Every row gives one point. The last column is the point's height on a tilted bowl or saddle (a function of degree 2), plus a little noise. Count its main directions that bend up, bend down and stay straight.

Points (10 x 3)
array([[ 2.49,  0.75,  2.41],
       [ 0.38,  0.61,  0.47],
       [ 1.58, -1.73, -1.05],
       [ 1.46,  0.23,  1.11],
       [ 2.56,  0.58,  2.41],
       [ 1.98, -1.73, -0.86],
       [ 1.29,  1.51,  1.15],
       [ 0.88, -0.64,  0.08],
       [-0.70, -1.01, -0.62],
       [ 2.07,  0.54,  1.84]])
Directions: 1 up, 1 down, 0 straight

Points (15 x 4)
array([[ 0.47, -2.38,  0.30, -0.88],
       [-3.02, -0.71, -1.27,  2.78],
       [-0.43,  0.49, -1.46,  1.74],
       [ 0.79, -1.38, -0.13, -0.18],
       [ 0.69, -2.31,  0.40, -0.98],
       [ 2.80, -1.63,  0.24, -1.30],
       [-0.46, -0.77, -0.52,  0.77],
       [-0.09, -0.77, -0.91,  0.92],
       [ 2.52, -1.68, -1.00, -1.00],
       [ 0.15,  0.84, -0.56,  0.93],
       [ 1.21, -0.78,  2.22,  0.04],
       [ 1.28,  1.16, -1.82,  2.42],
       [-0.52,  1.18, -1.43,  1.67],
       [-1.85, -2.64, -1.08,  1.76],
       [ 1.98,  1.57,  1.58,  0.86]])
Directions: 2 up, 1 down, 0 straight

Points (17 x 4)
array([[-0.75, -2.79,  2.03, -3.64],
       [-0.96,  1.40,  1.24, -0.72],
       [ 1.47, -0.06,  0.00,  0.17],
       [-2.32,  1.56, -0.63, -0.93],
       [ 0.14, -0.61,  2.22, -1.10],
       [-2.20, -1.78,  0.86, -2.54],
       [ 2.74, -0.11,  1.02, -0.52],
       [ 2.88,  0.98,  0.75, -0.57],
       [ 1.28, -0.95,  0.60, -0.41],
       [-0.50, -0.39,  2.33, -1.23],
       [-0.80, -0.84,  0.45, -0.57],
       [-0.34,  0.97, -0.26,  0.19],
       [ 1.62,  0.48, -0.44,  0.34],
       [-0.15,  0.12, -0.46,  0.25],
       [-2.21, -0.08,  3.26, -2.87],
       [ 1.20,  2.48, -1.16, -0.46],
       [ 1.06, -1.35,  0.09, -0.62]])
Directions: 0 up, 3 down, 0 straight

Points (22 x 5)
array([[-0.67,  0.82,  1.99,  1.24, -0.26],
       [ 1.03,  0.38, -3.32,  0.99,  1.15],
       [-0.97,  0.84,  0.23,  0.07,  0.30],
       [-0.67, -2.19, -0.97, -1.13,  0.72],
       [ 0.11,  1.54,  1.87, -0.64,  1.62],
       [-0.13, -0.37,  0.50, -3.02,  0.50],
       [ 3.04, -1.74,  0.27, -1.05,  1.72],
       [ 1.71, -1.69, -0.33,  1.22, -1.62],
       [-0.05, -0.51,  0.92,  0.11, -0.42],
       [-2.49,  0.91, -2.42,  0.65,  2.24],
       [ 1.56,  3.12,  1.82, -0.61,  4.31],
       [ 0.23,  0.29, -2.01,  1.47,  0.21],
       [ 0.57, -1.49,  1.02,  0.60, -1.26],
       [ 1.35,  0.74,  0.31, -0.47,  0.73],
       [-2.92,  0.34,  1.09,  0.12,  1.27],
       [ 3.30, -0.95, -1.23, -2.06,  1.75],
       [-1.26,  0.79,  2.36,  2.33, -1.33],
       [-1.65, -0.75, -0.38,  0.84, -0.21],
       [-1.00,  1.78, -1.05, -0.32,  0.73],
       [ 2.33, -1.43, -0.60,  0.07,  0.00],
       [ 0.79,  1.45, -0.11,  0.68,  0.74],
       [ 0.21,  1.34, -1.87, -0.82,  0.10]])
Directions: 3 up, 1 down, 0 straight
